Each wall is flat, endless, passes through zero and stands at right angles to its row. A trip goes straight from one point to another. List the walls that it crosses, first one first.
In the rows, 128 means zero.

Walls:
(1): [136  76 112]
(2): [ 98 122 178]
Trips:
[ 62 153  41] to [109 193 117] => none
[ 95 172 172] to [109 156 147] => none
[100 178  92] to [157 147 175] => 2
[153 121 176] to [113 171 133] => none
[165  62 197] to [116  61 164] => none
[133 142 150] to [ 12 144 143] => none
[172 164 169] to [141  57 187] => 1
[218 149 149] to [103 122 118] => 1, 2
[100 104  39] to [116  95  68] => none

Walls:
(1): [117 125  95 194 116 184  93 127 159  24 125  70  58 126]
(2): [187 179 113 156 217 105 106 178 135 189  82 153 159 139]
(3): [140 105  72 176 124 139  85  77  84 152 162 117 132  45]
Trips:
[149  51 107 115 164 199 169  70  87 163  84 112  57 124] to [154   7 165  83 179 145  69 128 107 171 124  41  85 149] => none
[210 106 136 142 131 146 174 138 128 153 195 196 180 139] to [121  78 123 184  73 100 137 139  84  74 136 154 106  97] => 2, 1
[152  71 145 138  95 138 104 115 121  91 120 164 142 119] to [170 126 114  83 172 150 153 120 177 102 129 130 168 127] => 3, 1, 2
[163 165 173 154  75  91 130  96 113 122 141 108 125 200] to [156  84 138 141 183 121  49  63  98 123 139 157 137  73] => 3, 2
[133 199  83  89 165 210 142 133 121 188 131 170 148 166] to [201 128  83 167 149 134 155 166  47  79 127 157  79  25] => 3, 1
[ 82 163 164 108 150 110 168  53 139  87  81 112 131 109] to [167  45 114  96  98 119 127 112 125 109 137 137 109 216] => none
[147 176 147 113 142 125 151 120 145 170 115  89 133 141] to [126 166 153  88  91 181 174  67 172 147 142 147 158 129] => 2
[ 85 122 156 132 135  93 146 143 120  98 111 124 118 164] to [190  98 158  96 103 125 177 108  60 152 136 124  87  89] => 1, 3
[103  54 170 162 115 132 155 150 148  89 117  97 134 237] to [123 118 123 109 128 109 105 135 150 111 131  76 121 148] => none
[167 114 138 127 106 174 151  41  93 134 161 130 156  73] to [114  37 126  72 102 183  93 118 128 128 180  40 199 160] => 1

Walls:
(1): [ 71 160  88  96  98 142 187 135 116  72 136 212 136  70  98 128 129 145
 226  79  80 137 133 122 127 193 142 176 105 108  84  83 146 100 136 124
 100  96 110 120 203  82 219 157 125 135 144 134]
(2): [134 105 160  72 173 123 138  80 153 119  96 157 141 134 122 179 155 125
  55 151 133 111 168  73 181 156 129 133 120 125 127 199 197 113 165 109
 137 108 169 185 137 156 131  90  97  97 160 114]
(3): [100 103 100 122 118  96 126 159 181 129 104 118 112 122 155 182 130  94
  47 214 101 138  86 120 181 135 112 106 116 133 169 123 115  88 147 107
 111 164 105 159  75 179  54 129 143 158 128 115]
(4): [135 126 134 111 100 121 159 110 115  94  94 143  71  89 101 101 147 186
 102  46  81 126  97 113 136 118 116  98 102 121 170 135 108 137 131 114
 118 135 175 102 132  78 124 135  61 113  79 122]
Trips:
[134 103 126 132 175 138  53  52 166 132 116 114 102  98 183 171  68 157
 115 128 125 106  63 198 208  98 110 185 103 196  88 108  92 129 132 106
  78  98 141 101 168 115 126 131 124 126  93 153] to [142 153 125 169 147  59 175 195 145  80  93 136 198 123 127 180 155 142
 118 148 160 108 158 163  53 109  91 164 130  72 163  90 104 167 134 149
  83 118 104 121 145 132 103 137 142 138 121 176] => 4, 1
[144 125 117 109 126  82 180  97 158 141 143 131 123 108 133  95 112 105
  74 157 166 113  79 104 158 141  90 144 140 178 104  73 152 126 149  87
 115 109  74 148 143 154 178  88  95 112 126 132] to [136 214  99  79 141 132 121 126  88 108  79  35 160  93  99 114 154 157
 162 157  79 113 166 116 179  76 116 119 150 133 125 178 205 120 110 105
 138 128 134  96 130 173  82 163 166 182 107 139] => 1
[167 106 149 160 115  92 171 125 133 127 130 111 143 180 153 152 170 181
 136 170 180  92 147 175 166 162 140 158 113 152 161 160  98 120 147 163
 119 106 156 148 159  94 115 115 129 157 101 159] to [125 127 132  92 160 115 134 116 106 139 101  72 130  90 144 147 112 127
 138 131 129 169 158 167 123 161  92  95 169 106 168 148 106 146 128  92
 187  59  90 107  93 126 101 140 174  69 128 153] => 2
[141 145 103 204 143 105 103 149  61 121 143 139 149 103 149 116  88 140
 128 108 181 159 147 170  81  73 157 103 120 156 105 122 190 135  81 157
  35  32 131 142 102 126 147 155 154 116 135  92] to [151 134 102 106  60  80 166 111  55 123 129 131 158 115 126 139 119 124
  95 110 142 126 208 134  67 138 136 129 146  69 134  97 169 198 102 105
  42 108 122 123 130 136 116 124 181 122  79 129] => 4
[104 148 153  99 124 135 172 135 169 226 125 106 130 130 187 136 184 187
 163 104 114 170  89 156 142 127 148  95 190 170  94  68 116 103  86  78
 104 103 122  99 162 120 162 171 199 126 104 153] to [ 75  54 166 143  89 147 139 148 107 124 162  69 120  77 104 103 121 134
  68 145 163 151 154 128  63 130 146  67 136 119  90 118 121 111 129 123
 206 170 158 137  96 153 144 120 117  78 191  81] => 1, 3, 2
[145 103  79 157 110  97 138  78 196 111  98 102 109 144 143 118 160  52
 122 119 129 145 164 210 123 140 198 120 165 164 151  76 121 148 220 105
 109 130 135 182 133 145 149 100 125  60 116 115] to [ 93 124 128 140 152 132 115 179 127 106 134 135  62 132  95 119 128 101
 187 174 129 120  43 196 130 166  93 149 141 142 120 108 169 172  75  77
  86 133 183 157 151 150 181 108 112 138  55 146] => 1, 2, 4, 3
[ 80  67  76 134 153 114  94 137  29 126  93 132  91 133 126 135 136 120
 108  48 148 164 107 119 163 180 152 140 205 133  52 104 146  80 146 156
 130  94 129 110 192 249 133 138 144 191 122 170] to [154  99 111 113 114 165 171 170 150 141 148 123 122 141 130 132 132 156
 169 111 159 184 144  92 145 120 167 165  98 186  99 116 113 153 145 119
 101 202 196 188 116 191  88  87 188  95  92 124] => 3, 1

Walls:
(1): [178 125 154  73 126 121 131  97  94 116 137 169  83 138 108 125 154 116
 135 111 138 163  85 174 150 136 120 102 138 134 157 149 122 127  96  92
 153 134 109 146 165 125 146 138 132 113 130 125]
(2): [100 105 176 163 151 129 155 126 165 134  92 183 102 158 140 111  71 143
 120 102 102 156  65 120 133 150 155 100 143 128 132 121  65 141 158 140
 128 171 102 150  81 130 131 152 116 115 201 104]
(3): [119 117 151  92 145 130 176 169  98 175  65 130 138 180 145 135  97 114
 135 111 139 116 153 158 106 133 128 106  85  99 146 146 136 126 107 137
  80 192 104 115 114 194 104 133 102 150 123 153]
(4): [121 137 117 119 155 128 187 117 110 149 144 161 101 168 108 110 105 102
 126 161 109 146 129 102 158 138 126 148 159 105 137 140 116 137 175 187
 119 115  93 159 152 125  93 118  84 109 104 161]
(5): [132  95  89 118 142 141 170 136 118  98 103  98 140 114 140  98 128 115
  76 168 183 139 154 140  72 114 131 132 168  51 142 157  86  98 153 164
 147 144 110  91 148  93 194 131 130 147 111  79]
Trips:
[ 71 148 163 122  77 121 104 167 136 122  80 100 122 114 100 130 143  96
 133 115 147  90 138 143 133 137 130 105 128 139  88  76 101  95 159 148
 131 120 135  81 100 137 137  83 159 161 125 129] to [128 119 119 155 192 148 129 148 104 185  97 144 116 133 155 129 102 109
 150  91  95 180  95 183  82 146 129 122 158  99 136 100 110 141 136 154
 102 141  86 155 121 130 139 144 108 105 153 173] => 2, 4, 1
[132 111 115 100 140 133 163 177 121 145  96 116 121 140 113 128 113 113
  96 156 147 120 165  97 131  98 158 140 106 115 178  81 120 168 124 151
 134 151 152 150 167 143  95 127 138 143 170  84] to [ 94  84 116 130 145  57 163 150 130 117 140 149  73 117  75 146 118  94
 125 126 116 126 140 142 129 138 124 145 166 125 115 123 181 178 107  93
 125  60 128 107  92  44 146 135 132  66 103 153] => 2, 3, 1, 5
[106 175 139 146 171  61 101 128 150 170 136 129 131 152 111 144 120  64
 142 115 154 121  87  93 100 150 156 107 136  91 119 152 129 106 116 136
 165 112 182 127 135 135 169 101 129 153  75 138] to [122 144 148  85 139  99 121 102 109 154 143 105 115 121 131 148 156 147
 105 112 127 133  62  93 203 135 104 145 122  98 142 142 147 106 143 146
 122 149  91  60 112 115  78 125 129 135 166 153] => 5, 1, 3, 2
[ 95  72 176 152 118  98 110 177 163 118 108 131  87  99  70 129  95 138
 103  67 148 115 150  98 138 119 121  98 130 162 152 162 105 166 111 136
 153 120 140 127 132 138 152 181 149 195 161 132] to [127 123 119 108 190 142 107 117 167 120 137 149 249 125 153 146 102  79
 178 175 118 165 153 107 176  90 188 104  83 149 190 164 139 155 118  93
 114 130 175 189 133 115 104  82 189 143 158  56] => 3, 2
[142  95 127  94 102 120 113 141 150  49 175  99 123 111 174 128 107 150
 103  89  97 152  89  92 119 144 145 111 105 150 163 103 180 116 130 106
 102 103  86 141 116 168 131 134  76 159 184 124] to [135 103 171 144 171 127  92 152 102 167 170 148 118 216 127  79 158 178
 134 102 180 102 164 163 157 145 112 125 122 128  97 133 128 172 142  80
  77  83 161 140 124 138 139  92 114 101 171 150] => 3
[128 127 120 127 129 193 163 162 149 179 169 105 101 164 143 103 128 107
 130 176 132 135  75 113 132 156 110 128 155 113 109 105 152 144 144  96
 133  97 152 138 102  94 119 154 104 104 125 107] to [ 72 148 118 152 100 142 174 141 147 152 139 177 155 127 132 150 157 119
  90 123  90 119  65 153  60  81 115 148 147 191 104 103 130 124 116 122
 127 150 176 154 114 139 173 152 194 143 152 177] => 4

Walls:
(1): [180  74 122 155 146 156 171 187 113 141  65  85 209 127 137 162 169 147
 151 149 105 150 144 113 249 141 167  65 102  93 123 105 105 121 125 169
 177 133  62 100 151 159 169 144 158 166 102 162]
(2): [136  58 127 118 157  95 121 167 170 168  96 146 136 148  88 117 178  66
 175 144 106  98 155 179  86 186  93 104  93  80 103 102 173 179 101  76
  40  66 144 181 123 180 162 157 157 108 121  91]
(3): [157 182 185 109 128 192  37 127 136 179 189 116 125 136 133 169 120 157
 144  82  44 184 146  86 140  62 168 158  85 200 132 115 132  96 119 168
 138  12 187 137 149 146 123 166 157 157  71 150]
(4): [135 142 118 199 120 156 146 127 104 193  77 117 130 107 170  93 111 132
 103 159  82 164 147 188 133 112  88 148 177 152 139  90 144 121 109 167
 142  54 177  64 123 199 189  86 125 120 165 140]
(5): [118  76  74  99 125 174 147 145  93  77 126 156 132  84  74 144 108 137
 140 219 106  95 101 116  66  62 174 154 117  54 105 164 134 160 120 124
  62  52 144  59 107 118 171 126 165 119 119  45]
(6): [146 116 127 160 130  79 132 114 175 176  83 131  91 136 147  70  49  96
 191 132 142 129 119  82 203 115  99 184 154 173  71  68 110  90 136 153
 137 134 121 153 161  48 153 156 171 130  60 140]
(7): [107 165  93  83 114 186  41 158 100  79 139  82 162 114  79 103 159 157
 142  94 109 140 162 120 100 110  85  65 146 142 131  70  63 188 191 104
 125 118 119 125 105 165 144 205 171  99  97  86]
Trips:
[ 87 135  96 138  57 172 197 137 159 222 120 136 141 136 111  58 160 164
  36  80  72 147 143 165 188 112 167 120 111 122 231 108 198 132 130  76
 195 124 177 164 195 114  89 133  97 138 140 113] to [110 203 107 111 151 185 128 201 161 176 158 200  90 133  99 108  63 132
 219  89 105  72 181 119  71  89 173 200 129 202 154  54 136 197 168 116
 145 155 115  82 120  94 112 214 165 162 117 131] => 1, 7, 6, 4, 5
[183 109 131 140 142 117 117  86 117 143 214  99 100 225 134 203  97 191
  91 159 118 154 136 118 128  53 137  58  76 190 204 156 179  75 131 158
 123  40 188 164 146 112 180 140  59 159  71 136] to [112 152 175 104 123 132 137 146 166  81 189 173  92  48  54 104  75  95
 197  85  86  52 153  59 138 119 145 126 142  87 138 103 131 167  92  42
  72  94 122 130 136  86 109  87 185 103 107 100] => 5, 4, 2, 6, 7
[103 223 184  47 185 122 161 196  73  93  38 105 103 121 165 172 161 113
 118 147 151  91 113 154 144  81 135  98  92  92 206 124 165 140 125 148
 124 139 171 118 123 155 155 118 131  88 128 111] to [177 139 145 178 125 139 118  93 114  87  90 139 114 116  94 168 163 126
 146 142 173 115  79 117 122 167 200 158 170 115 123 146 158 144 120 190
 166  39 161  63 110 205 180 152 151 213 132 204] => 7, 3, 2
[135 148  59 161 123 172 106 100 182 180  93  98 120 177 144 145 155 119
 133 117  88 184  98 174  95 101 167  44 120 125 149  74 151  97  77 147
  93  61 113 166 103  78 112 216 168 123 127  91] to [141  95 106 149 168 109 132 119  91 130 149 157 163  54 243  99 147  43
 179 182 141  97  59 169 134  72 105 145  77 144 143  36  60 165  91 194
 179 130  75 109  58 178 123 142 212 164 177 124] => 3
[203  91  65 162 108 123 100 112  86 142 141 187 152 184  91 187 123 196
 181 144  87 126 160 108 174  68 149  59  98 119 106 166 120 122 149 101
  27 161 140 179 116 116 136 113 138 160  41  96] to [182 160 155 124 108 147 150 183 172  90 179  47 158  94 124 166 114 110
 185 110 199 177 167  99 128  65 106 104  58  67  92  18 162 140 117 121
  30  71 135 136 201 141 135  89 130 120 108 124] => none

Walls:
(1): [110 142 105 130 120 122 224 151 162 110 157 179 139 185 157  92 137 150
 104 132 134 208 120 138  90  66 123  78 144 154 133 168 134  85  90 105
 114 127 116 171  72 143 118 201 122 133  71 103]
(2): [ 81 170 153 144 100 108 134 125 162 141 129  97 101 104 111 159 121 111
 168 137 149  88 139 144  94 128  69 102 107 192 138 131 106  99 122  96
 122 116 152 124 123 101 124 164 102 100 140 123]
(3): [209 164 115  92 145 203 118 124  96 197 157 142 158 139 175  97 173 118
 156 183 113  96 113 185 175 152 138  97 101 141 144 146 142 174 103 122
  99  97  92  97 122 146 130 171 160 145 124  91]
(4): [161 121 116 166 141 137 119  77 154  76 114 154 134 171 165 123 107 150
 133 139 126 129 116 138 124 100 129 156 113  88 129 129  71 125 148 112
 119 112 114 109 152 187  80 160 120 130 100  83]
(5): [140 115 104 206 100 104 125 124 113  82 140 187 117 142 200 169 180 134
 158 102 113 105 125 127 121 141 154 144  89 118 119 101 163  88 153 105
 141 124 156 139 194 105 128  98 132 124 124  70]
(6): [131 139 118 108 162 125  97  75 129 171 122  99 124  93  94 126 132 137
 145 163 176 194 125 127 117 159 104 115 130  68 104  89 144 163 168  47
 170 158 163 182  90 127  93 137 164 111 139 127]
(7): [144  89 111  87 174 119 120 185 136 133  95 129 140 143  94  64 121 106
 121 104 165  94 124 187 121  96 120 112 146 137 145 120 118 161  94 118
 130  92  88 106 133  93 180  88 116  91 134 125]
Trips:
[140 145  98 133 117 152  97 139 121 162 181 123 182 181 117 123  96 172
  96  87 142 118  92  82 169 119  99 158 134 108  99 171 150 143 152 122
 185 112 142 110 153 139 151 167 138 153 153 128] to [113 129 133 130 111  64 150 103 133  80 133 112 128 158 168 175 153 104
 153 134 152 151 118  88  79 143  90 158 158 152  91 120 141 116 114 112
 108 131 125 119 150 121 107 107 147  57 100 182] => 5, 3, 1, 2
[127  87 131  98 136 133 166  66 148 112 144 164  84 181 193 153 138 177
 165 122 105 132 133  78 125 141 129 127 106 158 146 112 154 153 114 199
  95 129 136 110 117 158 118  97 137 127 131  93] to [127 114 127 177 168 131 163 134 172 135 148 111 135 114 128 169 136  77
 142 101  80 108  99 100 186 164 170 164  71 157 157  89  90 116  99 165
  56 102 168  67 153 169  86  79  87 118 117 130] => 1, 2
[110 100 135 125 118 105 137 171 180 101 148 194 134  99  81 116 137  82
  94 170 177 123 142 144 114 154 146 146 143 139  97 128 158 120 109 120
 154 171 101 146 115 176 111 126 152 156 146  98] to [103  96  85 156 115  81 132 102 137 113  82  61 108 164 171  97 176 135
  84 137 142 144 109  78 128 135 143 129 161  90 141  69 142 136 114 160
 149 120 156  79 120 195 118 154 151  60 121 135] => 4, 5, 7
[171 179 145 133 141 153  79 164 158  85 195 147 103 143 128 183 141 105
 122  99 136 100 115 123 102  68 189 103 201 153 107 110  73 159 187 112
 138 136  89  87 133 105 106 160  99 125 144 120] to [119 105 159 111 170 112  76 162  82 156 122 114 109 113 166 170 128  58
 131 133 124 197 117 132 134 102  92 140 160 109 118 118 100 141 138 105
 114  52 102 142 165 130  85 158 128  87 136 109] => 6, 5
[163 138 173 151 125 125 132 166 152 157 116 111 104 112 111 161 118 102
 117 108 116 132  70  68 204 109 166  94 150 122 165 147 135 146 125 109
 110  97 117 105  94 183 165 150 114  64 177  68] to [158  77 171 141 158 122 148 134  79 132 146 156  98 130 126 103 127 149
 119 161 150 119 127 152  97 132 107 110 108 172  75 152 182  50 113 111
 119 124 183 151 141 121 172 183 128 162 142 119] => 1, 5, 7

Walls:
(1): [110 100  70 155 181  79 169 129 102 111 130 110 133 171 115 181  45 128
  83 204 173 201 166 186 184  91  39 109 115 130 158 146 131 125 138  76
  79  77 143 127 144 172 115 113  43 141 133 115]
(2): [162 100  92 174 105  86 103 127  69 118  99  95  72 128  96 134 152 114
 111 147 106 102  66  92  54 152 117 129 162  84 138 131 136 204 197  78
 209 152 167 143 143  88 205  36 114 175  89 173]
(3): [170  91 156 116 215 141 159 127 132 194 190  91  80 128  52 195 152  65
 130 106 146 134 100 131 162  86 135 100 126 170 154 135 122 170 162 102
 165 117 144 177 166  85 142 146 106  98  95 105]
(4): [108 109 159  64  72 135 124  90 117 170  79 113 163 163  91 106 111 105
  79 183 127  59 113 170  32 154 186 131 124 167 114 249 179 178 125 146
 168 133 139 119 151 149 140 126 171  53 115 172]
(5): [121 144 188 136  61 170  87 181 161 115 129  71  70  81 150 117 182 104
 135  37 102  57 140 117 138 162  77  99  98  90  66 127  87 143 144 139
 118 202 124  91 140 117 103  56 137 168 120 124]
(6): [158  93 167  82 165 156 127 104 147 101 107  93  67 146 183 135  83  94
 117  85 161  67 135 182 159  66  97  93 147 112  63 161 161  97 170  87
 149 118 141  76 192  95 123 117 131 180 220 123]
Trips:
[ 89 107 147 153 158  63  89 115 124 160 149  90 115 132  91 113 165 102
 122 132 147 159  64 139 117 130 183  80 221 139 115 109 124 164 142 147
 135 139 146 138 130  62  41 132  41 179 177 117] to [137 121 102 186 133 140 136 135  76 196 156 142 109 144 128  96 100 106
  74 166  90 178 182 138 154 131 114 126 139 116 120 101 138 132 135 158
 103  37 183 148  98 154 124 107 143  88 100 178] => 6
[138 103 154 139 159 111 173 180 132 102 162  79  68  79 158  99 168 137
  95 104 143 162 126 127 109 106  65 178 140 103 117 146  94 171 202  95
 143  99 137 120 176 113  63 179 170 130 139 149] to [ 87 111  58 106 142 115 158  70 118 111 175 175 129 174 106  90  87  82
  38 118  98 186 104 107 113 125 107 152 152 110 138 128 115 112  98 166
 125 161 157 172 128 111 124  62 107 120 154 103] => 5, 6, 3
[155 118  71  90 156 127 128 130 105 163 215  64 143 195 119 164 111 119
 111 108 116 166 123 154 177 117 116 144 125 134 101 141 157 154 111 149
 106 110 169 179 118 158 109 147 169 107 148 175] to [132 137 148 141 164 162 124 125 163 155 239 138 151  48 140 148 129 164
 149  87 143 103 160 113  79 126 150 125 101 150 180  95  67  36 123 110
 121 180 134 117 115 101 161 120 124 111  86 135] => 6, 4, 1, 5
[123  86 122 124  90  70 115 133  92 170  43 162 166  87 122  41 113  92
 120 117 136  85 106 190  66  74 105 150 166 204 172 103 190 133 139 139
 131 140  87 122  96 140 137 167  85 104 144 112] to [181 131 144 113 117 144 157 150 127 155 115 117 159 109 147 101  84  90
 113 139 131  64 117 175  92  63 109 167 147 112 198  74 145 113 182  78
 137 177 164 120 118 147 159 132  71  85 154 140] => 6, 1, 3
[169  96 114  95 163 125 136  64 193 107  92 164  96  91 186  64 201 149
 131  70  62 102 139 118 125 169 194 124 126 148 118 125 133  65 135 108
 149 107 154 181 108 167 146 123 113 176 134 121] to [125  86 138  36 170 176 154 136  97 133 125 104 125 139 106  67 113  89
 114 102 178 116 104 129 137 164 132  85 196 123 108 157 160 173 107 197
 100 101 110  61  94 124 101 185  64 115 160 185] => 4, 5, 3
[167 146 121 164  60 144  98 105 103 176 102 171  93 120 138 152 100  91
 120  97 164  95 158 109 115 175 145 102  98 124 179 107 121 223 142 139
  75 141 126 125 119 151 102 145 117  95  98  94] to [124 109 135 101 134 124 109  37 116 125 164 157  74  91 107 146 123 122
 105 118 192 158  87 180 114 137 116  81 166 105 178 136 148  94 154 113
 108  80 150 134 141 167 187 137 111 140 130 101] => 1, 5, 6, 4
